Each point is reached from the start by the listed moves, each made once or not at all, plus a little noise. Say if it took an odd or an even number of moves. Then give how often each move was made.

Moves:
(1): [329 59 12]
(2): [-24 181 3]
Start: [-61 35 90]
Points:
[272 108 107] => odd (1, 0)
[-50 39 115] => even (0, 0)
[-80 223 102] => odd (0, 1)
[242 277 98] => even (1, 1)

Moves:
(1): [317 14 -2 -14 42 28 34 -58 -33]
(2): [-42 427 3 83 8 106 -7 -65 12]
(3): [4 4 255 -8 -41 -6 21 -6 -27]
(4): [29 -44 33 324 19 -12 -150 82 50]
(5): [0 -22 15 -20 258 47 -46 -25 37]
(6): [-2 -63 27 6 -42 274 -48 6 -40]
(7): [0 -27 -44 133 -23 70 339 60 28]
(8): [99 84 -30 -110 -26 12 -43 365 -1]
Start: [-266 -74 -77 -80 -109 -113 -46 -33 -10]
Points:
[-175 -79 191 -216 32 212 -146 303 -41] => even (0, 0, 1, 0, 1, 1, 0, 1)
[150 -70 -106 -78 109 308 190 331 1] => odd (1, 0, 0, 0, 1, 1, 1, 1)
[153 -29 182 -200 -172 205 -73 260 -112] => even (1, 0, 1, 0, 0, 1, 0, 1)
[36 226 239 287 133 339 -240 -94 -15] => even (1, 1, 1, 1, 1, 1, 0, 0)
[-266 304 219 326 -126 -24 -180 -34 24] => odd (0, 1, 1, 1, 0, 0, 0, 0)
[-156 -83 200 134 -201 153 -277 424 -38] => even (0, 0, 1, 1, 0, 1, 0, 1)

Moves:
(1): [138 17 35 -2 -41 25 -6 0 67 37 75 67 64]
(2): [-52 162 30 -72 -53 -60 -50 -9 -34 13 19 75 23]
(3): [-85 9 144 81 24 -42 244 6 -46 -26 40 1 61]
(4): [20 30 -124 181 -53 117 -7 60 -31 -91 -98 95 10]
(5): [33 43 -20 28 162 21 -2 -26 4 113 -17 17 25]
(6): [-22 29 -28 -47 14 148 52 81 60 35 -27 -51 -7]
(7): [79 164 -186 -14 6 4 194 -50 102 -105 103 23 50]
(8): [-7 -24 -39 -87 50 -39 -1 117 -2 38 -110 120 99]
(9): [-46 -32 53 84 2 -160 -113 71 266 -16 93 -82 45]
(10): [-101 11 -43 -26 -129 -28 66 0 -1 74 -33 -51 60]
(11): [-17 17 -42 -1 14 21 -7 -19 -53 38 148 43 -43]
(12): [-15 -30 41 -48 -17 45 3 -86 85 83 22 127 -50]
Start: [-67 221 -43 -59 60 12 68 73 -113 -2 -71 19 76]
Points:
[-75 479 -152 121 -51 -70 -57 114 102 156 119 190 242] => odd (1, 1, 0, 1, 1, 0, 0, 0, 1, 1, 1, 0)
[-163 197 68 -147 -48 14 356 86 -70 239 83 351 261] => even (1, 0, 1, 0, 0, 0, 0, 1, 0, 1, 1, 1)
[-147 292 70 -24 149 -71 300 331 246 264 -42 39 407] => odd (1, 0, 1, 0, 1, 1, 0, 1, 1, 1, 0, 0)
[-167 602 -424 40 67 -110 152 207 130 78 38 261 359] => even (0, 1, 0, 1, 1, 0, 1, 1, 1, 1, 1, 0)
[-139 585 -51 -68 -125 -82 441 156 304 6 213 -1 358] => odd (1, 1, 1, 0, 0, 1, 1, 0, 1, 1, 0, 0)
[17 274 -95 -84 261 44 -7 313 234 260 76 147 260] => even (1, 0, 0, 0, 1, 1, 0, 1, 1, 0, 1, 0)
[-107 617 -262 61 205 10 462 155 -160 -33 19 374 312] => odd (0, 1, 1, 1, 1, 0, 1, 1, 0, 0, 1, 0)
[-311 408 117 39 49 -264 201 95 95 163 32 -47 294] => odd (0, 1, 1, 0, 1, 0, 0, 0, 1, 1, 0, 0)

Moves:
(1): [9 -21 -86 -31 44 43 104 92 128 134 6 76 96 80 56 64 33 78 49 -5 -137 -90 82 51 91 24 -83]
(2): [-122 84 -146 -209 229 -127 101 204 35 47 -44 -145 -3 18 80 110 232 -35 63 -22 -88 -39 154 165 -27 -93 203]
(3): [-22 -4 4 49 107 -16 -85 -18 -5 45 36 62 -102 -1 34 78 -125 -47 70 11 -66 18 -6 60 -50 -86 -43]
(4): [139 -33 -72 -97 20 20 91 3 -147 -22 72 -65 -174 -172 -72 -8 -106 148 -18 96 -53 -5 -75 41 -48 -31 25]
(5): [21 153 92 -138 52 -35 21 97 1 68 90 -51 47 146 33 10 14 73 -33 -45 -58 74 -57 -182 -50 -32 -146]
(6): [20 18 -83 -65 29 -62 55 -1 -54 -47 -133 50 111 -20 35 -2 12 -39 -12 -65 60 -39 -8 -62 98 -28 -131]
(7): [71 -8 55 -112 -26 -52 25 -12 91 8 -80 -9 66 -22 -9 68 7 -59 -46 36 -14 96 42 -49 17 68 -77]
(8): [23 -33 -188 -77 36 -5 -105 129 -3 -80 19 79 -69 -5 -15 47 -31 -61 -112 28 -182 40 -63 -58 -110 5 169]
(9): [69 5 2 -11 -68 9 5 0 -38 -38 -100 41 -92 44 78 133 -28 2 37 40 112 -50 13 50 -45 -36 -13]
(10): [-9 -31 -24 -39 58 65 -81 -70 -31 -91 133 -48 -8 11 -147 -17 -64 37 8 72 -38 -116 -47 105 -259 0 31]
(11): [15 125 -74 20 -138 -160 -68 -194 -26 44 -110 -70 -16 24 52 -19 158 63 -9 -43 -67 32 19 -27 -10 -49 68]
(12): [-61 70 -37 184 72 -243 64 33 186 2 -24 -122 141 200 -18 -31 68 -24 -81 -191 -52 241 -28 -8 -26 120 -81]
(13): [-49 -110 12 -17 -39 -33 -47 37 -33 -40 10 70 -5 -17 -116 57 -33 36 -39 -44 -22 -3 49 -16 5 -36 7]
(14): [146 53 61 73 6 -54 -3 98 26 -31 -156 -119 66 17 -49 30 120 -16 -80 96 -58 93 22 -147 37 -59 -145]
(15): [61 -75 20 84 -54 -40 -64 -2 -33 99 -25 3 130 99 169 10 95 -69 -59 -62 40 59 21 -93 -66 -38 83]
(16): [-112 -12 -38 82 -70 -218 -27 71 67 18 -53 36 176 57 -25 -95 198 66 204 -79 45 108 45 -100 7 29 -87]
(17): [-59 -106 -29 -30 9 -56 -15 46 28 -34 -38 -47 -61 41 20 -102 39 89 -10 25 -2 -36 -57 45 -4 10 36]
(18): [-49 -61 -38 44 -32 -24 31 -1 23 -105 82 -31 141 -36 27 -60 -15 36 3 -58 -141 68 22 -112 92 99 -112]
(19): [128 -17 135 -87 80 43 84 -168 -205 -101 227 104 -241 -110 -137 -37 34 67 43 193 -218 -98 -62 172 -59 8 37]
(20): [-28 -5 6 10 14 87 -7 18 59 -95 107 122 129 -41 -19 -164 -76 40 -18 21 -26 28 61 -7 55 -102 -42]
(21): [108 -18 37 -27 -96 -78 0 178 27 51 103 53 -48 -33 -50 -24 -4 -82 -13 -106 -261 13 35 48 -76 -9 -95]
(22): [23 -112 -67 -45 -58 -43 28 27 120 -69 -18 -49 97 1 -24 37 92 16 -13 -93 -15 -1 -66 -189 5 -23 22]
(23): [-100 -90 -50 -16 -53 32 77 8 6 4 31 -13 8 48 -18 -38 16 -44 -65 -17 70 6 26 -107 0 -15 -25]
(24): [-23 4 -102 -46 -8 65 -78 -31 -6 -37 20 -8 37 -19 -17 72 134 0 10 55 52 11 -133 171 66 -32 -11]
Start: [31 37 29 -43 -16 72 53 61 -79 49 94 71 27 -59 142 65 -42 104 233 138 56 -85 231 -2 -176 -77 -14]
Points:
[372 61 -444 -357 34 -547 114 388 98 -234 346 14 308 118 -232 -175 579 562 151 101 -949 175 -97 -143 -454 -254 -446] => even (1, 0, 0, 1, 1, 1, 0, 1, 0, 1, 1, 1, 0, 1, 0, 1, 1, 0, 1, 1, 1, 1, 0, 1)
[-8 89 -246 94 220 -824 199 208 26 108 -85 -11 522 253 247 167 735 221 379 -131 -647 264 541 -115 -82 -186 -300] => even (1, 1, 1, 0, 0, 1, 0, 0, 0, 0, 1, 1, 1, 1, 1, 1, 0, 1, 1, 0, 0, 0, 0, 0)
[-24 -152 -197 -280 182 -302 156 276 32 -297 582 -112 139 -39 -262 172 405 162 220 -50 -727 -17 158 342 -456 -40 -10] => odd (0, 1, 0, 0, 0, 0, 0, 0, 0, 1, 0, 1, 1, 0, 0, 0, 0, 1, 1, 0, 1, 1, 0, 1)
[-1 -178 -516 -712 438 104 174 235 58 -233 397 293 139 -108 -48 278 220 51 211 355 -549 -267 213 252 -352 -353 27] => even (1, 1, 1, 0, 0, 1, 1, 1, 0, 1, 0, 0, 0, 0, 0, 0, 0, 0, 1, 1, 0, 1, 1, 1)
